Rows are points. Two turns around zero, p and q, are shown by what they do to some points. Where does a point land after both, in the order given? Backwards means that the second turn is done in reverse. Each puzzle has new turns, and all numbers are rounded.

Turn p:
[40 -1] -> [32 24]
[-17   3] -> [-15  -8]
[-28 -24] -> [ -7 -36]
[37 44] -> [ 1 57]
[-33 -22] -> [-12 -38]
Turn q:
[-33 -22] -> [ 32 -24]
[64  0] -> [-21  60]
[-16  18] -> [-12 -21]
[-15   4] -> [  1 -15]
Where do these land?
q, then p backwards: [-25  42] -> [-48  -9]
q, then p backwards: [ 12 -46] -> [47 -4]
q, then p: [13  4] -> [-13   3]

Turn p:
[-23 -36 -38 -32] -> [-36  19  51  10]
[21 27  1 46] -> [ 21  19 -48 -12]
[52 13 38 23] -> [  2 -31 -62 -10]
[-28 -37   5 -34] -> [-18 -15  44  29]
[-18   9 -19 -35] -> [ -1   0  41 -18]
[-4 24 13 32] -> [ 33   8 -25   1]
Turn q:
[ 47 -57  11  33] -> [-40 -56 -43   9]
[ -7  22 -31 -42] -> [ 46   1  30 -16]
[12 16 13 12] -> [-12   2   9  22]
[-10 -14  37   7] -> [-38  11  -3 -11]
[-43  33 -29 -10] -> [44 43  7 -5]
Where do these land?
p, then q: [ -8 -63  68  -2] -> [-26   3 -88  12]
q, then p: [ 36  20 -19  35] -> [ -6  34 -39  23]
p, then q: [-26   5 -30   2] -> [-13  12  31  18]
p, then q backwards: [ -7  -5 -14  11] -> [-13  12   5   7]
p, then q backwards: [-30  37  29 -21] -> [ 18  10 -39 -40]
q, then p backwards: [ 3 27 14  1] -> [-22 -18 -11  -4]
p, then q: [ 32 -22 -47 -27] -> [  7  52  18 -37]

Turn p:
[  4  -6 -14  19  43  11  27  47] -> [ -4 -23   9  59   8  -9 -23  27]
[ -3   1  21 -25 -14   4 -65  30] -> [-40  32  18 -44  -2  -8 -29  23]
[ 33  -2 -11 -15   7   3  17 -76] -> [ 54   5 -21  -7 -23  21  -3 -56]
[ 20  -5  38  27  -2  -5 -57  45] -> [-41  49  46   1 -19 -19  -8  29]
[-42   0   9   4   9  24  -5  16] -> [-36   3 -28  10  19  -2  -3  14]
[  9   7  22  -8  11 -30  21 -29] -> [ 31  14  11   3  24   1  12 -32]
[-24   0 -24 -16   0  -2  15  20] -> [ -2 -33 -12  -4  20  -6  -6  18]
[ 14  16  43   7 -26  18 -30  18] -> [-42  33  30 -13 -10  23   5   3]
[ 13  31 -34   5 -11 -18  15 -52] -> [ 60  -4 -18 -15 -12  25  27  -5]
[  3 -19 -30  24  -4 -19  12 -50] -> [ 43  -6 -26   2 -27 -19  30 -19]
[-28 -23 -21 -21 -14  15  51  30] -> [-22 -70 -11   9  22  -6   0  -4]
Turn q:
[  6 -50  -6 -23  -6 -13 -37   7] -> [ 19 -30   9  29  47  -1  -5 -17]
[ 28  20 -44  -7 -31 -17  -1  17] -> [-18 -43   1   6 -23  31 -32   1]
[-10  27   1 -23  35  -1 -23  33] -> [ 31   0  20 -27  10  -6 -29  34]
[ 50  14  27   5  -4  -4  24 -11] -> [-16  11  19 -23 -13  41  25 -21]
[-15  11  17  18  29  -8 -16 -14] -> [ 34  13 -13 -21  -5 -14  13  -1]
[ 26  36   9  14 -42  12 -19  28] -> [ -6 -35  41   1 -42  11  14  16]
[-48  -6 -13 -38  -6  15  29 -47] -> [-17  53 -16  33  -2 -30 -37 -22]
[-10  -6 -35  15 -20   3  13   6] -> [-24 -18 -25  18 -10  -3  -8  11]
[ 13 -28   2  54  30  39 -10  -6] -> [ 19  11 -31  15  11  16  58  31]
[ -3 -10  17  27  -6  -7  70  36] -> [-70   1 -11 -37  10 -10  26  14]
[-36  -7  25 -42  22 -20 -29 -49] -> [ 48  36   6   4  18 -34 -24 -46]
Where do these land?
p, then q: [ 24   0  13  45   5  28  12 -47] -> [-29   7 -18  24 -60  14  19  -5]
p, then q backwards: [ 19   8  10 -47 -39   8 -10  -8] -> [ 34  26  16 -14   8 -41  18  10]
p, then q: [-10 -31   4  20 -21 -18   2  38] -> [-20  -9  -7 -29  21 -38   5 -20]
p, then q: [ 39  -3 -46  39  22  16 -19 -29] -> [-25 -54  16  25 -41  27  15  -4]
p, then q: [-26  14 -18   3  -5  26  43  73] -> [ -4 -11 -26   4  58 -41  36  44]
q, then p backwards: [ 28 -15 -22 -13  31 -17   6  20] -> [-17  36  -3 -39   2  11   9   5]
q, then p: [-22 -15  14  -7  26   2 -32 -32] -> [ 46  15  25  13 -16  16  -1   1]
p, then q backwards: [-33   0   3 -25  11 -34   6  -4] -> [-20 -32  12  -5  29 -20  -6  14]
p, then q backwards: [-25  39  44  -1   9   9 -44  16] -> [  5  -7   5 -25  37  34  56   7]
q, then p backwards: [  6   2  -3 -15 -40 -20  36 -27] -> [ 11 -34  35  -7  -8  40   1  -7]

Turn p:
[-23  -5  16  21  53  18 -18  14  -9 -17  -3] -> [ 21  -3   9  19  48  14  -7  -6 -38 -18   8]
[ 17  -7 -12  25 -21  -2  -6  22   5  -5  -7] -> [ 10 -15   9   2 -14  14  22  14  -4  25  -7]
[  8  21 -10 -31   6  19 -14   0  -8   9  67] -> [-18 -16  12   1 -36   5 -17 -34  -2 -35  45]
[ 17   2 -24  23   0  18  53 -18  10  -4   0] -> [ -5  10 -30   6  -8  16  49 -13  17 -17 -21]
[-27  -9   2  11 -11   6  21  25  14 -12  76] -> [ 10 -36 -26   4 -20  52 -22 -47   7   0  19]
[  1 -76  17 -12   4 -45 -13 -32  15  -9 -19] -> [ 27  49   4  14  14 -32 -22 -29  10  62 -18]
[  9   4  43 -36 -10  11 -15  18 -21  -3 -27] -> [  3 -13  -9 -30  11 -47 -13  22 -25   8  21]
[ 12  27  -6  13  -2  -5  11   9  24 -18 -12] -> [ 23  -6 -10   9 -12   8  13  28  10 -15 -10]
[ 12   8 -20 -54 -16 -34  -8  -7  -9  59 -13] -> [-53  40  15 -17 -27 -21 -21  28  24  16  24]
[ -1  13  13  24  16  -8  -4 -24 -17  14 -15] -> [  2  14  24 -18  30   0   9   3  10 -15 -11]
[ 15  -2  -4  -2   0   5  -9  10  15   7 -16] -> [  4  11   2   1 -13  -2   7  18 -16   6  -2]
[  9  14 -20  -3 -12  -2  22   1 -20 -18  -6] -> [-13 -19 -11  11   0 -10  25   8  23  -4   3]
[-49  11   5  23  -7  17 -21 -18   0  -4 -25] -> [ -9 -17  13  -3  28   4 -23   7 -14 -13 -50]
Turn q:
[ 26 -26 -13   6 -16   9  22  16  31   7 -14] -> [-15  39  24 -11 -19   9  -3 -19  16   9 -16]
[ 32  -7 -19  24 -26  -4  -1  16  -5  27  -4] -> [ -6  16   0   1 -35  21  -6 -40  -7   3   8]
[  7  47  30 -11  19 -25   1 -56  36  18  32] -> [ 11  27 -29 -44  25 -28  26  32 -35 -16  42]
[-29  -4  -9 -19  38  32 -11  -8 -12 -25  16] -> [ 15 -43  24  -6  23  -2  -1  30  16 -21 -10]
[-14  43  40   3   9 -27   5 -32  20  -9  -9] -> [ -9  18 -48 -12  35 -14   9  34 -18   6  14]
[-29 -21  18 -22   6   2 -10  37 -32  -9  -5] -> [ 14 -28  12  52   3  -2  11  10  16  16 -14]
[ -1 -12 -28 -13 -19  -6 -19   9  22   3 -10] -> [ 26  11   4 -11  -3  -6 -10 -28   8  12 -21]
[ 51 -13 -25 -12 -23  -2  24  18  -3   9  -3] -> [-16  19  29  -8 -47   2   0 -23 -21  13 -16]
[-47 -39   7   2  16 -11   0  -1 -29 -17   5] -> [-10 -36  12  37  33 -24  -1  -6  27  -1   4]
[-16 -10  20  -4   7  42 -14  -2 -14  -1  17] -> [ 18 -11  16  22   3   9  -8  27  16 -30  10]
[ 21   5  -8  34  -7 -15  -6  30  -2 -15   3] -> [-19  -6 -28  -1 -31  10  11 -21  13  -2 -13]
[-39  -6   2 -11 -14  24   1  -5 -34 -26   9] -> [  6 -35   9  26   4 -16 -36  24  14  -3   1]
[ 14   6 -40  17  -7   9  19  31   6  29 -15] -> [ -6   4  14 -21 -27  39  -5 -27   8  30   3]
[ 25  36  25   6  17 -27 -10 -52  17   9 -23] -> [-11  29 -38 -23  36   3  12   7 -51 -15   7]
Where do these land?
p, then q: [-27 -18 -24  27  18   7 -16 -12  -2  26  26] -> [  2  -1  -6  13  30  22 -25  35   0 -29  15]
q, then p: [ 26  15 -17  32  28  -3  34  24  13 -13   2] -> [-37  -5 -47  -1  -6  -3 -30  -3 -10  -1 -20]
q, then p: [-18  21 -24 -21  42  19  21   3  29 -11  -7] -> [ -6  28 -37  -7  -1 -12 -16  17 -37   6  33]
q, then p backwards: [  2 -21  -4  10 -23  15 -35 -24 -10 -21 -29] -> [-47   5   5  -5  20  10  -6 -28  24 -16   7]
q, then p: [ 10  24  34  -9 -25 -18 -34 -10  -6  -3 -28] -> [-22 -14  34  21  11   7  43  21  11  -7   4]
p, then q: [  4  12  24 -20 -23  24  13  12 -18   6 -15] -> [ 11 -22  24   7   1 -29   7 -15  -2  27 -10]
p, then q: [ 29 -20   7  14  18  19 -27  14  20  29  30] -> [  1  -5   2  21 -30  -4 -24  33 -34 -21  25]
p, then q backwards: [  5  16  -4  -4 -32  -7  28  17   6  32  -5] -> [  8  35  -1  23   6   9  25  19  18 -15   8]
p, then q: [ 30 -22 -18 -22  30 -12 -31 -22 -36 -27  21] -> [-32  13 -37  -3  10 -32  23   0  -3 -26  47]
q, then p backwards: [-41 -13  20  -9   2 -25   1  26  -6 -21 -26] -> [-19 -26 -23   3  -9 -24  15  -1 -14 -37 -28]
q, then p: [ 22  18  -5  -6 -34  34   3  23  20  -9   0] -> [ -7 -26   5 -18 -35 -16  -1  36 -13   5 -10]
p, then q backwards: [-30 -12   5  25 -22 -30  32  -6 -33   6  45] -> [-36 -11 -43  51  19  -2   3  22  10  10 -19]
q, then p: [-14   0   5 -17  21 -22  10 -46  24   7 -13] -> [ -2  22   2  13  30  -1 -13   6  11 -25  45]
